Every row gives one point. The window is the flat piece filled in between its corners: a triangle in 3 columns, a solid with four corners in 4, and so on. A path goes straight from each point to the next, and from the last back to the first. After which points does the path pass through the window?

Window, 4 rows:
[[-72 -49  23  25]
 [ 27 -65 -41  -3]
 [ 10  75  15  -1]
 [-50  27 -23   1]]
Path:
(1): [-30 -58   5 -35]
(2): [-25  10  17 -45]
(3): [-6 34 -8 45]
(4): [-29  39   1  28]
(5): [-49  37  17 -46]
(6): [-56 -32  16 -43]
(7): [-41 -23  -3  61]
(8): [-29 -36  -7  37]
Through the window after points: 2, 6, 8

Window:
[[  17  -25  -45 -121  -28   26]
 [ -25    1   21  -83   10   26]
 [ -19  -64 -107  -18  -39  -20]
 [ -16    2   16   44  -49    9]
 [  47  -19   18    0   11   35]
 [  -4  -49   38   19  -38   13]]
Path:
(1): [ 26 -13  19 -22  -2 -29]
(2): [ 15 -20  11 -17  -1  52]
(3): [-12 -39 -18 -11 -35  52]
(4): [ 24 -25  -4 -35 -40 -38]
(5): [  1 -20  17 -37 -14   2]
(6): [-27 -42   5 -34 -20  87]
(7): [-13   0 -21 -38  -9  61]
(8): [  1   3  -2 -64  -3 -32]
(9): [ 21  -3  45 -50   7 -34]
(10): [  3  -4  29 -30  -6  69]
(11): [-23 -10 -27 -24 -26  50]
(12): [ 14   0 -13 -42  -3 -46]
Through the window after points: 1, 5

Window:
[[ 19  23 -30 -62  56   4]
 [ -3  24  39 -32  46   6]
 [  3 -28 -19  82  33   4]
 [-89  43  58 -23   5  15]
 [ 22  44  -2 -14  29   4]
 [-29 -62  -5 -50 -64   4]]
Path:
(1): [-48  29  36 -67   7 -50]
(2): [-35  11  38 -41   1  74]
(3): [ 15 -11  -8 -35  17  27]
(4): [  4  -7  -7 -25  23 -59]
(5): [  2  15 -18 -54  43 -35]
(6): [ 10  21 -17 -47  42  38]
(7): [-18  37  12  -9  54  83]
(8): [-11  48  20 -22  59 -43]
(9): [-36 -42  -9 -20 -21 -45]
(10): [-18 -36   9 -18 -25  60]
(11): [-11  28  35 -28  24  65]
(12): [ -6  16  32 -30  51 -39]
Through the window after points: 5, 11

Window (8 x 8):
[[   5    8   77  -37    9  -32   42  -37]
 [  16   30  -46  -21   22   54  -12   -9]
 [  33   -8  -61   41  -15   35   13  -34]
 [ -52  -36  -64  -10   -3   23    9  -17]
 [  13  -16  -41   -8   52   10   57  -11]
 [ -70   35  116   28   66  -75   47  -10]
 [ -19   12 -106   -4   -5  -38   11    5]
 [ -34  -22   75    7   72  -92  -10   -9]]
Path:
(1): [-10  20  38 -18  38 -32  32 -65]
(2): [ -9 -11  67  -8   3 -29  40  28]
(3): [-17  -5  28  32   0 -25  13  72]
(4): [-51  39 -18 -14  35 -53   4 -86]
(5): [-33  -4 -40   2  42  -3  13 -34]
(6): [-14 -18  -2  19   4  11  27  68]
(7): [-29  -7  30   9  25 -41   5  15]
(8): [-41   7  10   3  45 -49   3 -59]
(9): [-39  20 -15  -1  74 -43  30 -67]
(10): [-18 -14  17 -17  28 -28  25  41]
(11): [ 18   3 -45   6 -10  25  28  25]
(12): [-16  34 -57 -18  32  20  33 -89]
(13): [-16  12 -17   3  40 -32   7 -60]
(14): [-15 -25  -9  14  14  19   5  73]
(15): [ -5   0 -46   1  -7 -18  22  46]
(16): [-16  18 -59 -10  18 -27  10 -60]
Through the window after points: 1, 15

Window (8 x 8):
[[  30  -15   23  -37  -29   39   23  -17]
 [  10   18   25   10  -47   81  -92  -29]
 [  19   -4   35 -107  -22  -22  -14  -16]
 [ -38  -54  -56  -14   39  -19   26   21]
 [  53    4 -121   23   37  -65   38   29]
 [  -5  -63  -13   14  -17  -45    8   12]
 [  14   48   65  -40   -3    1   -1  -46]
 [ -14   43   33  -62  -62    5    6   -5]]
Path:
(1): [  1   0  12 -40   0 -20 -11  44]
(2): [-16 -18 -29 -67 -22 -39   7 -76]
(3): [-23  -8 -34   1 -31  23 -34 -82]
(4): [ 22   6  22 -12  -9  38 -38  49]
(5): [ 10   4   7 -19   6 -20 -12  14]
(6): [ -2  -8 -16 -28 -15 -15  -7 -26]
(7): [ 21  12  17 -24 -54  -6  -5 -58]
(8): [ 31  11  41 -24 -23   9 -11   2]
Through the window after points: 3

Window:
[[ -50  -23   12   45    5   79   -8  -44   -8]
 [ 103 -100   55  -18   11  -17    6   38   -3]
 [  56   -1  -77   98  -25   -6    2  -32   30]
 [ -56    1  -73    9  -89  -28   47  -49    2]
 [ -18   39   32   -7  -54  -15   73  -35  -42]
 [   2    3   -4    0   10   52    1   17    4]
 [  50    2   26   44  -35   17  -90   29   17]
 [ -39   45   -6   70   29  -35   17  -26  -20]
 [ -22   21  -13   25   32   55  -49  -72    9]]
Path:
(1): [-32   2 -30  24 -45  -2  30 -36  33]
(2): [-44  14  31  18  14  -8  23 -31  60]
(3): [  2  38 -29  62  -5 -12  14 -12 -86]
(4): [-16  -7 -66   7 -56  -1   4 -33 -70]
(5): [-58   7 -26  24 -62 -17  57 -41  77]
(6): [-16   4  34   2 -15  -9  42 -20  48]
(7): [ 37  -3  -8  10 -28  21  11   0 -89]
(8): [ -5  17 -46  70 -16  17  -5 -36 -29]
(9): [ -9  26 -21  53 -30  22   7 -43  86]
(10): [-43  26  -1  29 -15  33  11 -29  43]
(11): [-24  13 -23  36 -16  22  -6 -32 -29]
(12): [-13 -10 -24  11   3  27  21 -12 -65]
(13): [ -7 -10   9   6   4   8  42 -42  40]
(14): [ 19   5  28  31   3 -11  23 -27  65]
(15): [ 10   1 -30  22 -16  -3  -6 -15 -59]
(16): [-24   7 -50  13 -37  -3   3 -31 -38]
Through the window after points: 2, 4, 6, 16

Window (9 x 9):
[[  2  53 -53 -29 -62   0  -7   4  27]
 [  5  19  72 -10 -41 -17  17  -2  18]
 [-21 -53  96  36 -87  19 -58   9 -16]
 [ 22 -31 -73 -49  73 -27  17  26   6]
 [-81 -15  74 -25  74 -34 -60 -63 -23]
 [-18   1 -85 -70 -13 -18  91 -26  -4]
 [ 15 -68  66  61 -22 -54 -40 -57 -13]
 [-25  55 -46  41 -58  30  43  60  29]
 [ 46  14  -7  31 -71  70  28 -10  12]]
Path:
(1): [-28 -38  17   5 -36  26 -16  -8  53]
(2): [  7   9  24  16 -41  11   2   3 -26]
(3): [ 11  29  50 -15 -37 -33  -2  -3 -57]
(4): [ -9 -69  20  -7  -6   9  13 -51  87]
(5): [-19 -29  11   3 -20   1   8  -2  62]
(6): [ 25   0   1  26 -14 -28 -26   7 -90]
(7): [ 10  23  14  -5 -39 -12 -14  21 -35]
(8): [ -9 -10  -4 -12 -35   3  -5  -6  34]
(9): [-25  14   4  17 -32   4  20   9  53]
(10): [ -3  37  17   1 -34   2  12  22 -39]
(11): [ 11  31 -27 -12 -31  20  21  25 -25]
(12): [ -7   5 -34 -16 -23  33  27   6  47]
Through the window after points: 1, 5, 7, 9

Window (11 x 11):
[[ -23  -67   48  -82  -14  -57   12   22   27 -121   33]
 [  52   10  -37   38  -26  -43  -59  -27  -56    2   17]
 [ -39   -2   40    1  -38  -14    8  -27   10 -116   47]
 [  53   -4   31   -3   41  -24   29   22  -44   17  -23]
 [   3   44    1  -22   -6   10  -31  -16   20   70   -3]
 [  -4  -46    6    9   16   12    2   -1   57   34  -18]
 [ -10  -15  -33  -24  -55  -51   51  -26  -26  -79   50]
 [ -80  -63  -13  -47  -11   83  -37   49   39  -51  -25]
 [ 105   58  -46   22  -42   -9  -17  -55  -14  -12   19]
 [   1    1   -8  -20   68   -5  -23  -40    7  -13  -15]
 [ -22   14  -22   -4   17  -11    3   72   61   10   -2]]
Path:
(1): [-16  -8  -6 -13 -28 -43 -11  -9  16 -46 -35]
(2): [ -3 -10 -15 -16   0  -3  -9  10  12 -31  39]
(3): [ 42 -10  24   2  36  31   0  29 -13 -17  82]
(4): [ 23   4 -13 -17 -21 -50  17 -22 -14 -22 -40]
(5): [-19 -18 -47 -17 -50 -51  -5 -13   9 -24 -71]
(6): [ 34 -14  47 -11  45  28   2  26 -31 -30  83]
(7): [ 60 -13 -28   6   4 -33  -5 -20 -36  -5  96]
(8): [ 35  31   2   1 -29 -57 -11 -33  -9 -24 -12]
(9): [-32   3  23   7 -49 -50  20 -24  14 -83 -23]
(10): [  0 -12   3 -26   6  32 -11 -12  -5 -58 108]
(11): [ 51  14 -47   6  12  25 -18 -16   9 -15  66]
(12): [ 26  28   0  -6 -36 -43  -1 -29  -5 -21 -52]
(13): [-11  -3  16 -24 -18 -68   1  -5  13 -64 -24]
(14): [  8 -26   2 -36 -12  -5   1  10  15 -52  44]
(15): [  2  -4  -2 -13   3   2  -6  19  16  -3  39]
(16): [-19  20  -4 -16 -17 -41 -14 -15  32 -41 -68]
Through the window after points: 3, 5, 9, 11, 13, 15

Window (11 x 11):
[[-26 -26   1  16  32 -15 -22 -54  34 -48  30]
 [ 97  -3  10  36  11 -23 -28 -59  70  -7 -39]
 [ 93 -50  23 -16  51 -38 -11 -61  -1  44 -58]
 [ 12  14 103  27  10 -33  14 -46 -52  36 -11]
 [-53  38  37 -10  57 -29 -22  14  18 -13  29]
 [-10  45   9 -38 -26 -27  39 -48 -68  87 -13]
 [-37  -4  20   0   1 -72  12  20  -9 -35  45]
 [121 -35  85 -40  27 -66 -48 -96   9  30   1]
 [-41 -25   5  32 -19 -21 -46  11  23   9  29]
 [ 11  12  76 -27 -26  14  12 -10 -50  11 -13]
 [ -8  37  11  18 -18 -10 -21  -2 -91  13  12]]
Path:
(1): [-16 -10  31 -16  -8 -29 -63 -62  -5 -11 -45]
(2): [ 41 -11  25   4  13 -40 -29 -45  13  -5 -33]
(3): [ 63 -11  25   7  30 -28   1 -34  22  25   1]
(4): [ 27   6  53  10  29  11  37 -20 -23  44  52]
(5): [  1   5  53   1  -3 -52 -17 -53 -28  12 -31]
(6): [-13   0  55 -18  -8 -82 -35 -70 -24  20 -46]
(7): [49  9 30  3 15  9  3  6  2 24 32]
(8): [ 38   1  30   0  19 -20  13 -36 -14  39   2]
(9): [ 21   5  33  -9   6 -39 -14 -49 -19  26 -37]
(10): [ -9  17  45 -17  -6 -59 -11 -15 -16  10 -24]
(11): [ 35  10  34  12  15  -8  12 -18 -23  23  34]
(12): [35 -3 78 46 27  9 44 -6 -5 26 62]
(13): [-33   3  25 -11  -9 -61 -51 -36 -19   1 -36]
(14): [  6  -7  55  -3  19 -44 -39 -53  -5 -13 -27]
(15): [ 42 -12  42  -3  26 -23 -17 -23   9   3  33]
(16): [ 55  -6  19  21  33 -10  34 -16   3  42  46]
Through the window after points: 2, 4, 8, 12

Window (12 x 12):
[[  40   70   39  -32  -11   19   42  -31   28  -42   -8   48]
 [  15  -26  -28  -75   29   52   -9    4  -78   45   -7  -43]
 [  32  -41  -22  -38   10  -50   21  -19   14  -42  -57    4]
 [  -7   16  -12    4   13   17  -24  -36 -118  -26   17   -2]
 [ -37  -29   93   17   23   50   43    6  -50   15   -1   -6]
 [  46  -30  -74   -8    8   33  -12  -33   42   12   21  -19]
 [  46   20   13    4   27   -2  -11   47   16    2   50   27]
 [   4  -22  -82   -1  -63  -38   51   -5   23  -68   48  -65]
 [  28  -30  -36   12  113   66   17   42    6  -34   50  -22]
 [ -55    9  -16  -37   41  -13  -25   43   27   26  -49   20]
 [  -4  -24  -67   -8  -12  -23   81   41   61   36  -29   37]
 [  -4   33  114   41  121   13   78  -13  -19    6   47  -17]]
Path:
(1): [ 26  28 -21  25  34  40  16  33  -8  -9 -38 -30]
(2): [ -1 -20  10 -45  28  12  10 -29  -8  14  98  22]
(3): [ -1 -33 -14 -27  24  10 -17 -38 -54 -28  47  16]
(4): [  9  67  -1  41  22  21  25  29 -70  -3 -57 -37]
(5): [ 33  28   7  43  10  13  31  18  17 -22 -35 -30]
(6): [  8   4   5  -9  28   8  30  -3  25 -24  32  28]
(7): [-33 -57   5 -43  45  13  46   0 -15 -12  85  34]
(8): [ 42  18 -14  19  32  30  14  30  41  19 -52 -32]
(9): [ 35  16  18  26  23   5  15   5 -10  17 -47 -48]
(10): [-15 -26   1 -42  70  20  49  17  15  -7  59  31]
(11): [-14 -24  27 -37  43   9  53   0   8  -1  43  11]
(12): [ 19   8  19  36  23  20  30  12  -3  -2 -21 -27]
Through the window after points: 3

Window (12 x 12):
[[ -45   -7  -33   22  -60    3  -39  -51  -82   86  -30   42]
 [  14  -21  -41   50    2   27  -16   -7   68   -5   21   -6]
 [ -58  -27  -58    4  -30   -1   13  -24   25  -62  -79    7]
 [  60   35    0    6  -11    3   42  -49   57 -112  -32  -14]
 [  89  -51   46    4  -19   14 -116   10  -12   46  -62   41]
 [  13  -49   41  -27   -2  121   20  -93  -36  -24   67   33]
 [ -24  -30   -1   25  -42   -3    4   19   35  -13   16   47]
 [  98  -29   -8  -18   47   -4   13  -23   43  -46   24   27]
 [ -49    9    4  -42   -6   64  -59   17    2   47   32   27]
 [ -36   11   30   34   34  -21  -37  -33  -20   50  -54   34]
 [   2   -4   27   -5   23   23   22    6  -16   16  -14  -31]
 [  29    1   13   28   51  -24  -42   27    1  -56   19  -10]]
Path:
(1): [  9   6 -35  35  28  64  -4   8 -18   9   6  41]
(2): [ 28   1  -2  33  12  35  -4   2  27 -32 -32  39]
(3): [ -7 -29   2 -47  -5 -34  -4 -52  50 -55  13 -60]
(4): [  9 -20  -1 -12  -8 -31 -11 -53  20  -8   3 -33]
(5): [ 29   0  18  37  23  78 -13  11 -19   9   7  79]
(6): [ -4  14 -19  29  14  35   1  23 -15   1 -35  59]
(7): [-23 -50  20  10 -43 -29 -23 -31  47  -6  15   3]
(8): [-10 -36  15   7  -7  -8 -40 -25  16  19  -2  11]
Through the window after points: 6

Window:
[[  30   12  -81  -24   -2  -60   11   -4   68  -11   31  -43   -6    5]
 [ -46   45  -40    4    6 -101    1   42   48  -60  -34   -8   34   24]
 [  11   45  -64   -8    2  -66   16  -31   -3   -1  -38   51  -20    0]
 [   9  -38  -22  -24  -17    1  -89   52  -51    6   52   15   35  -69]
 [ -32  -53   56   -9  -25   -6    5   21  -34   74   53  -13   43  -49]
 [  18   39  -43   46  -72   -2  -53  -31   23  -44  -12   -5    8   45]
 [   0   43  -15   -6  -30  -95   33   -7   12 -103   -6  -34  -52  -18]
 [ -15  -61   37   19   27   47  -33   55    5    9   66   46  -16  -27]
 [  32   58   76  -86   39   68   -5   45  -32   51   33  -10   24  -22]
 [   3   81  -93   63   12  -25   27    7  -21  -45  -13  -50  -11   15]
 [  -5 -102   43  -16    3   30  -39   63    2   31  -41  -25    2  -80]
 [ -78   76  -75  -46  -27  -45    4    1   23  -12   -7  -29  -57    8]
 [  13  -70   61  -45    5  -25  -42   97  -50   77   29  -17  -30    7]
 [ -20  -90   42  -35   56   22  -83  -14  -54   31   40  -18   24  -12]]
Path:
(1): [  3  45  40  49  48   2 -59  24 -21  93  21 -29 -19 -42]
(2): [-14  35 -35   1   4 -37 -34  10  27  10  24 -13 -15 -25]
(3): [  6 -18 -57 -50 -28 -22  16  18 -18 -31  -1 -18   3  13]
(4): [-13 -33 -23 -14  -8  27 -15  27 -13 -23  -5  -2   5  -1]
(5): [ 15   6  25  16 -15 -55 -82  -3   9  40  13 -32   3 -45]
(6): [ -9  43  -6  13  23 -42 -31   2  20  30  15 -25  -2 -22]
(7): [-12 -26 -26 -15 -10 -14   5  19 -27 -18  -9   1   5  -4]
(8): [-17 -64 -11 -27 -13  16  -4  30 -19 -21 -28 -14   3 -37]
(9): [ 20   4  65  23  23 -41 -59  58  39  71  14 -37 -17 -59]
(10): [ -9  -1  19  11  45 -12 -70   9   0  45  19  10 -12 -26]
(11): [ -5 -43 -13 -27  -8  20 -25  23 -14  14  22 -20  26  -5]
(12): [-26 -49 -29 -48 -28  26   1  35 -38   0  26  -6  33  -1]
(13): [ 20  12  25  27  30 -28 -53   7  -3  20  17  -3 -37 -50]
(14): [-21  45  35  34  33 -45 -41  24  20  19   9 -23 -24 -70]
(15): [ -9 -16 -14 -32 -19  -1   0  19 -36  -7  -3   1   6   7]
(16): [ 14 -64 -36 -81 -54   5  12   8  -5 -61  28   3  18   9]
Through the window after points: 2, 4, 6, 8

Window, 14 rows:
[[ -42  -11  110  -53  -19   -3   16    5    3  -15  -51  -27  -36   36]
 [  18    0   45   38    8    9   26  -52   -5  -25   11    8  -50   -2]
 [  12    3  -11   43   -2   21  -17  -13  -51   42  -13   41   44   34]
 [   3  -44    9  -38   36   19  -40    6   11   52   31   20   81   12]
 [   7  -49    6  -13   32   30   26   13   36   23  -55  -52  -19   13]
 [  13  -51   18   58  -15   40  -59  -44   19   73  -35  -47  -13  -26]
 [  19  -20  -18 -104   22   45  -24   -1   25  -12   15   33   21   79]
 [  15   34   29  -30   56   25  -13    2   21   40   50   25  -88  -12]
 [ -15  -30    3   12    4  -58  -66   10  -35   -2    1   -9  -11   22]
 [  30  -19   25   16    7    0  -73   37  -17   18   32   50  -37  -55]
 [  45  -30  -13  -34   19  -32  -34  -29  -65   21    0   29   16    9]
 [  49   37    1  -36  121   94  -16  -34  -55  -15   25  -59  -36   10]
 [ -34    9  -63  -35  -20   50   62   -6  -52   10   27   12   34   25]
 [  17   28  -56  -61   -9   42    4   35   55   47   17  -11   64   -2]]
Path:
(1): [-20  -1 -30 -33  28  34 -12 -28 -10   0 -22  29  10 -16]
(2): [ 34  -8   7 -25  -8  26   2  20 -13  33  42   4  16  74]
(3): [ 36 -27  20   6 -10  17 -16  23  -7  27  24 -17  -3  15]
(4): [-13   2   6 -14  40  30 -33 -26   4  12  -3  17 -17  -5]
(5): [-65  -1  33 -38  27  15 -13 -10  12  -7 -29  15  -4 -14]
(6): [ 20 -16  66 -36 -15   8   7   9 -10  12 -11 -29 -19  46]
(7): [ 61 -22  19  15  28  32  24  13 -17  19  48 -41   0  44]
(8): [-36  25   1 -33  18  30 -43 -46   1   2 -45  29 -20 -37]
(9): [-34  -1  12  -6  23   0 -32  -9  27  18 -45  -5  -5 -18]
(10): [ 38 -41  28 -12 -23   8 -22   4 -44  17  36 -21  -9  51]
(11): [ 48 -22  13  -7  -2  12  -4  24  -9  23  14 -16 -21  16]
(12): [-31 -20   5 -20  43  16 -52 -13   6   2 -18  28  -5 -15]
(13): [-43   1  -8 -37  37  36  -4 -34  -5   4 -39  -8   6   8]
(14): [ 40 -14   9 -17   3  12   4   4 -14  28  27 -16   0  41]
(15): [ 33 -35  20  -9   8  40  11  23   3  37  20 -40 -13  31]
(16): [-17 -13 -13 -16  38  -1 -18 -14  -5  -4 -43  -4  -9  -6]
Through the window after points: 1, 5, 7, 9, 11, 15

Window (14 x 14):
[[ 30 -52  -6  -5   3 -37  13  -8 -23  12  23  80 -21  71]
 [-44 -47 -31 -46 -49 -40  28 -33 -31  -9 -70 -33  51   0]
 [  0 -53 -34 -48  66  10 -44  -3 -19 -18  37  57  -9  10]
 [-15  16 -67   5  18  37 -23  15 -58  42  41  58 -14  78]
 [ 50  46   2  38  38  66 -55 -41  42  31 -31 -13  34 -47]
 [ 64  82 -42 -61 -16  81  14 -34  34   0  -2   2  31 -23]
 [-63 -13  21  11 -36   0 -15   5  45 -47 -53 -28 -20   2]
 [-17 -16 -10 -21 -19  -6   6 -31   7  12 -72 -62 -65 -42]
 [-15 -48 -17 -37  -3 -10  -3 -96 -67 -52   5  19 -13  63]
 [ 73  54  31 -37  -8  76 -68  -2  27  36  14 -64  29 -24]
 [ 19  70  61  11  56  61   5  26   7  13 -21 -42   8 -49]
 [ 82 108  19 -39  20  54 -80   0  10   0 -68 -15  20 -42]
 [ 26  -5 -26  21   1  20   9  24  18 -41 -71 -92  -3  -3]
 [-31 -97  -5 -12 -44  37  20  -9 -45 -28 -70  13 -22  16]]
Path:
(1): [ 13  -5   7 -52  31  38  -8 -17  18   7 -16 -13 -10  44]
(2): [  8 -10 -32  -6 -16   7 -29 -15 -20 -12 -19   4   1 -12]
(3): [  6   5 -29  -2 -25   8  -8  -7 -22   6   0  -8 -16   0]
(4): [  4 -17 -21 -78  49  66 -44 -36  31   0 -59  41  22  74]
(5): [ 39   2 -15 -43  52  62 -57  -5  35  51 -21 -60   6  28]
(6): [ 47  40  32 -12 -46  28 -26  -9 -15 -16  21   8  18 -36]
(7): [ -3  -9  22  -3 -36  15 -14   7 -46 -72  15  20   3 -40]
(8): [-12  -7 -19 -21  11  17 -14 -12  27  -1 -36 -14  -4  16]
(9): [-16  -7 -14 -27  40  28  -7 -22  44  11 -84 -49  -2  50]
(10): [ 27   4  12 -13 -27  14 -15 -11  -9 -23 -10  -9   0 -56]
(11): [ 13  16 -43   1   1  28 -12   0 -18  -2   2  18  11 -10]
(12): [ 13 -13  36 -71  29  36 -10 -36  18  -4 -63 -75 -35  97]
Through the window after points: 5, 7, 11
